Each row of a before or after table is a point. One or more steps were done to the points. Then noise was added and the rows were shuffled. The steps act on columns, c1 being the first. What was done? A step turns or swaps two columns, mirrors them in a line or flattens them onto one, adds a multiple of one to another, or multiplies or shifts one. Angles are multiples of 10 degrees, from the lower column toward the higher: turns from -170 to 170, lines from 10 to 170 but not 90. Use the fewest steps. Two steps may share a column if one is a turn and the other turns, adds or multiplies; they go together, in the order done. Otherwise the lowest column goes first.
In the rows, zero is written as 128.

Before (14 x 3)
[[155  78 120]
 [150  85 156]
 [ 80 129 157]
 [150 100 142]
 [108 114 155]
 [111 136 140]
 [ 77 141 136]
 [118  59  88]
 [130  57 127]
 [130 143  95]
 [156  99 161]
 [121 116  87]
 [126  58 165]
 [159  94  87]]
After (14 x 3)
[[ 58 126 168]
 [ 91 155  93]
 [112 127 163]
 [109 141  81]
 [ 76  91 161]
 [ 90  59 140]
 [ 96 145 124]
 [ 94 131 172]
 [132  87 117]
 [107 142 175]
 [122 143 112]
 [136  75 160]
 [107  96 171]
 [154 108 116]]
Steps: turn c2 and c3 by -60 degrees; turn c1 and c3 by 60 degrees

Before (8 x 9)
[[ 99 145  86 120 136 138 114 120 119]
 [ 92  99 126 133 161 154 170 132 117]
 [ 92 120 104 128 130 110 136  92 214]
 [119 133 218 106 197 167 163 133 109]
 [128  84 119 104 162  93 140 123  72]
 [126 146  85 200 147 157 109 100 148]
 [ 84 151  94 205 132 129 155  94 112]
 [125 180  90 137 164 141 178 157 112]]
After (8 x 9)
[[ 81 206  85 106 188 169 163 159 111]
 [112  93 108 126 120 105 137 107 212]
 [119  91 144 123 118 140 120 134 123]
 [123  80 125 201 139 150 105 124 147]
 [102  93 171 140 153 141 180 170 111]
 [111  78 111 203 122 135 154 132 112]
 [ 95 139 138 136 149 157 170 101 116]
 [105 138 123  98 153  89 137  78  77]]
Steps: multiply c1 by 0.4; turn c1 and c5 by 40 degrees; turn c3 and c8 by -120 degrees; turn c2 and c8 by 110 degrees

Before (8 x 18)
[[100 116  86 175  88 169 106 117 102 120 126 102 115  90 105 131 160 170]
 [171 175 149 122  98 162 129 130 175 119  58 147 195  77  79 126 120 115]
 [103 158 103 163 128 128 135 176 180 124  73  94 178  83 160 125  89 160]
 [173 107 103 122 104 168 137 135 160 154 132 138 136 144 161 119  86 136]
 [136 109 142 165 160  79 105  96 190 103  83 117 125 152  95 111 169  83]
 [135  99 112 113  90  84 131  92 143 161 113 167 161 137 113 144 139  79]
 [110 120 151 111 126 149 108 100 102 162  77 165 108 121 170 116 131 126]
 [147 171 111 123 125 162 133 119 154 167 103 151 117  87 145 132  90 151]]
After (8 x 18)
[[148 131 132 156 124 147 108  56 160 129  72 162 110 141 174 137 131 125]
 [148  97 105 115 131 129 137 251  72  99  72  94 179 171 163 108  87 163]
 [127 158 126 152  88  83 132  37 110 136 112 167 159 115 112 119 137  79]
 [121 144  71  98 160  81 104  49 102 100  82 112 127 116  96 153 168  85]
 [ 77  89  81 124  98 161 129 135 113 135  57 150 192 175  81 105 123 112]
 [105  91 119 158 127 158 132 102 100 122 102 153 116 161 148 102  88 155]
 [ 87 157 115 148 103 173 135 144  87 128 134 139 137 118 160 146  84 140]
 [158 132 177 108  88 172 107  98 110  83 126 102 119 163 103 109 158 171]]
Steps: turn c1 and c2 by 170 degrees; turn c3 and c9 by 130 degrees; multiply c10 by 0.7; turn c4 and c10 by -110 degrees; multiply c8 by 2.5; turn c14 and c16 by 150 degrees

Before (10 x 32)
[[120 145 176 139 154 122  93 117 149 115 106  97 141 142 167 113 117 136
   80 139 118 125  98  88 143 107  82 122  80 125 171 145]
 [ 79  95 162 133 113  97 108 131 149  96 126 124 118 150 129 106 117 153
  143 117  94 137 134 113 122 133 116 106 105 159 143 125]
 [130 115 147 103 157  97 204 135 120  86 101 140 138  74 136 114 191  98
  113 124 162 107 117 197 148 102 182 114 157  20 112 124]
 [ 81 129 150 155 104 123 104 158 168 161 133 168 135 135 115 120 149  99
  110  80  98 144 138  75 149 109 116 141  77 138 134  97]
 [213 179 130 187 198 170 159 136 114 205 236 147 133 125  87 212 148 135
  177 139 152 102 101  45 144 190 132  91 189 153  96 133]
 [ 77 165 164 130 135  95 102 157 122 131 115 117  63 139 141 103 136 132
  115 129 126 104 121  75 136 135 101 161  75 153 151 131]
 [105 135 130 141 106 122 145 121 170 141  94  96 103 111 138 100 114 119
  126 134 122 146  97  80 103 131 137 145 101 148 153 110]
 [109 125 156 132 119 105 100 171 128 133 100  94 123 132 116 113 130 114
  126 193 153 116 149  82 149 102  96 119  67 145 169 148]
 [183 180 119 151 168 128 148 125 119 186 202 131 125 146  70 230 184 104
  123 137 134 129  93  58 106 155 174 113 196 167  84 159]
 [113  93 120 178 155 112 167 140  97  94 116 162 148  75 164  92 159 135
  102 131 153 163 147 219 161 109 168 141 158  63 126 173]]
After (10 x 32)
[[ 92  90  66 179 104 112  80 116 114 103 119 164 155  77 166  89 214 134
  124 128 163 165 148 163 156 108 177 147 155  57  86 178]
 [ 87 127  95 156 144 118 131 102 139 165 134 172 136 135 120 126  74 104
  152  87  99 147 137 148 149 110 113 144  81 133 166  95]
 [102 134  79 139 171 124 117 141 144 142  96  96 105 112 138  92  83 120
  120 129 117 151  98 114 106 128 139 146 105 152 158 105]
 [124 132 107 136 170 113 152  85 127 133 100  95 123 133 116 115  85 117
  149 194 148 118 153 133 149 106  98 116  71 141 127 151]
 [105 121  93 101 104  96  63 123 120  82 102 138 134  77 142 114 206 103
   94 122 165 108 119 189 154 107 181 117 153  20  92 127]
 [165 183  59 149  66 126 105 127 128 186 204 128 127 143  71 230  64 104
  123 128 139 126  90 179 108 159 168 116 205 169  87 161]
 [ 92 164 113 129 147 103 139  99 124 127 113 122  64 137 137 100  69 137
  146 123 132 105 121 131 139 132 104 158  67 161 100 135]
 [216 188  81 186  61 166 137 126 126 207 238 147 129 129  88 216  43 141
   71 136 146 100 103 149 145 200 128  85 192 149  33 129]
 [136 147 118 137 146 127 130 133 137 119 109  91 139 144 167 112  85 136
  191 135 118 134 103 113 146 110  85 111  85 119  75 142]
 [ 89  99 106 139 150  93 159 128 135 100 128 125 115 151 128 109 115 153
  130 116 100 134 133 122 120 131 116 105 103 159 145 130]]
Steps: add -0.5 times c27 to c1; shift c3 by -50; multiply c5 by 1.6; turn c5 and c31 by -110 degrees; turn c7 and c19 by -140 degrees; multiply c8 by -1; multiply c9 by 0.4; swap c17 and c24

Before (12 x 64)
[[168 122 174  56 181  90 140 111 130 129 123 150 173 122 173 115 116 156
  103 109 115  68 134 149 103 136 182  98 129 168 109 127 145 131  84 135
  177 203 174 146 127 142 103  84 118 117 137 190 154 145 139  96 144 124
  126 164 170 149 160 136 152 107 134 186]
 [ 95 129 140 133  98 148 193 160 150 125 147 110  90 128 190 150 160  87
  126 178  96 128 105  85 151 161  96  93 165 141 169 104 126 169 155  89
  130  91 192 157 147 134 137 164 193 106 153 118  98 104 154 159  76 125
  161 101 122  77 156 106 118 129  95  84]
 [125 122 113 124 208 136 133 155  82 122 149 132  41 144  96  74  74 109
   80 160  86 128  94 106  96 205 112 116 108 181 151 140  91  90 108 157
  148 157 161 125  86 175 132 105 115 133  95 113 110 146 150  51  75 161
  137 104 161 179 162 106 137 161 115 123]
 [134 122 136 138 150  96 165  95 150 109 142 137 131 117 125 173 160 139
  133 107 177 108 133 123 119 126 160 101 124 163 122 109 177 156  88 128
  152 115 136 190 132 100  99 154 123 114 141 141 143 122 117 122 123 110
  140 167 142 153 151 161 153 112 144 130]
 [128  90 124 116 187 138 107 163  62 187 169 117  63 132 113  33 110  85
   91 154 129 138  88  82 138 182 113 136 130 198 178 180 102  93  67 154
  114 137 161  91 102 180 126 106 112 139  68  98  90 132 173 111 102 144
  106 131 167 172 195 111 175 160 131 100]
 [132 139 164 152 101  91 176 112 164 127 141 141  89 141 160 182 163  85
  144  99 129 155 142 111 113 143 126  88 168 130 173 106 123 149 138 111
  134 134 140 158 151 126  95 174 178  94 116 120  82  97 119 188 151 145
  113 101 125 101 130 152 135 112 131 115]
 [114 138 165 118 105  90 195 125 143  91 126 175 135 120 156 156 161 114
  127  86 138 153 152 164 145 123 151 102 137 142 111 109 170 152 116  79
  125 113 157 149 166 125 138 144 140 125 151 140 110 104 111 151 148 100
  145 102 167 131 126 121 152 117 156 134]
 [144 121 171 104 185 137 128 156  81 175 160 145  83 149 128  73  84 114
   82 162 139  95 115 132  89 136 115 130 107 203 140 162  91  70  88 178
  152 132 173  89  95 163 146 108 131 144  80 116 109 124 141  65 107 153
  106 124 156 155 179 121 149 124  73  70]
 [103 163 175 143  83 141 159 123 188 130 127 125  83 135 176 181 150  96
  138 104 146 166 132 105 125 140 175  83 160 107 157  92 157 156 143 114
   95 128 152 159 166 119 118 143 172 106 129 126 155 108 141 126 101  97
  127 116 129 127 121 120 160  98 109 120]
 [183 142 173  92 150  96 127 119 112 125 114 163 106  92 146 143 112 168
  130 120 126 101 111 148  81 116 176  98 109 174  94 123 142 142  84 140
  175 151 158 140 121 162 133 139  97 172 116 160 153 171 134 116 177  99
  126 189 165 142 159 127 145 111 160 182]
 [142 150 159 152 128  93 140 128 138 127  91 132 155 120 136 133 142 128
  142  93 136 144 164 131 109 119 109  76 116 138 132  95 178 167  98 107
  155 143 156 172 152 113 112 150 129 120 121 138 162 139 142 146 141 112
  103 111 160 125 135 124 143  84 183 107]
 [101 167 145 145 123 143 156 168 147 121 134 106  91 129 155 148 150  72
  143 144 126 142 127 106 143 136 100  67 167 140 154 100 131 146 169 106
  116 114 171 175 189 113 123 150 170 111 155 104  74  81 126 166  93 114
  126 135  93 144  81 134 152 155 120 100]]
After (12 x 64)
[[132 140 158 153 101  97 178 181 222 127 140 145  87 145 150 106 163  87
  140 145 131 156 140 109 115 143 128  89 170 132 176 156 123 152 145 111
  133 138 138 163 150 123  93 173 181  95 114 124  83 102 117 190 151 104
  115 151 126  99 133 153 137 109 129 116]
 [129  92 123 117 187 139 105  30 127 186 167 114  59 134 110 165 114  83
   88 143 129 137  84  79 142 182 112 136 106 247 177  73 102  95  61 155
  114 137 159 104 103 178 128 106 116 138  68  97  84 130 177 112 102 118
  110 134 173 174 196 110 173 156 130 100]
 [ 92 126 136 136  96 144 192 124 212 125 150 110  89 129 188  89 161  90
  133 186  94 127 104  87 146 162  95  91 105 150 170 155 126 172 155  90
  132  92 192 179 150 137 135 165 193 109 156 121  97 107 155 160  74 111
  113 152 123  77 156 103 115 125  97  81]
 [132 121 132 135 147  98 163 188 210 110 147 137 128 120 130 127 161 136
  137 115 176 103 132 122 120 125 160 101 141 185 120 141 181 152  88 131
  151 114 134 191 131 100 100 147 120 111 142 141 147 123 114 126 121 145
  163  87 142 155 152 165 151 112 144 132]
 [166 123 174  56 179  91 140 132 190 132 129 154 173 127 172 144 110 157
  102 118 111  68 133 152 103 138 180 102 145 193 108 125 144 130  79 136
  177 201 171 118 125 142 100  82 111 117 139 188 152 145 140  95 151 111
  135  90 168 152 157 134 150 109 135 187]
 [122 120 113 121 213 130 135  68 140 125 151 132  41 145  88 143  70 112
   79 127  86 129  91 105  96 205 115 121  88 213 151 120  91  87 106 153
  145 157 159 129  86 175 130 105 111 134  95 111 110 144 145  53  76 104
  115 154 161 177 163 107 137 161 116 125]
 [143 155 155 151 125  92 140 131 197 125  88 132 153 116 142 125 142 132
  142  96 136 146 163 133 111 119 107  81 154 144 128 161 179 164 100 104
  152 140 154 185 151 117 114 148 129 122 121 141 160 137 142 147 145 140
  188 140 159 132 131 117 142  86 180 106]
 [182 143 174  87 149  99 128 145 174 124 111 165 104  94 156 123 113 168
  130 111 125 103 111 150  81 115 180 100 123 203  95 121 143 143  86 137
  169 154 155 118 122 164 135 142  95 172 116 161 155 166 132 115 178 153
  169  67 167 145 159 126 140 115 157 183]
 [115 140 163 118 107  90 193 149 203  87 127 176 137 117 163 112 162 116
  129 118 139 152 152 168 146 123 157 102 168 149 111 156 167 153 118  78
  121 113 156 144 170 122 139 143 141 124 152 141 107 106 115 151 153 147
  190 154 163 132 127 124 149 118 159 132]
 [141 123 168 100 186 138 126  71 141 173 163 146  85 151 119 142  83 112
   81 132 139  93 118 128  90 138 114 131  86 248 137  96  91  72  90 176
  150 132 176 121  97 169 151 109 127 146  79 113 110 128 142  64 107 102
   25 141 156 156 183 118 154 121  74  74]
 [103 159 173 143  78 140 161 170 245 126 126 123  84 141 181 102 148  95
  138 149 147 166 131 104 121 140 171  79 161  99 157 171 156 157 144 113
   98 131 152 161 170 119 117 142 176 106 131 122 156 104 141 124 102 138
  100 134 129 128 118 123 156  96 110 117]
 [ 98 168 145 145 127 142 157 122 204 120 132 106  91 130 153  85 153  66
  144 168 127 143 130 108 144 137 101  64 132 147 153 155 130 147 167 109
  112 117 168 193 189 114 123 150 169 108 156 105  76  85 127 166  91 132
  113 114  93 143  78 134 151 156 123  98]]
Steps: turn c8 and c16 by -130 degrees; shift c9 by 60; mirror c15 and c54 in the line at 170 degrees; turn c20 and c29 by -60 degrees; multiply c30 by 1.6; turn c32 and c56 by 170 degrees; add -0.5 times c64 to c40; add 1.5 times c63 to c55
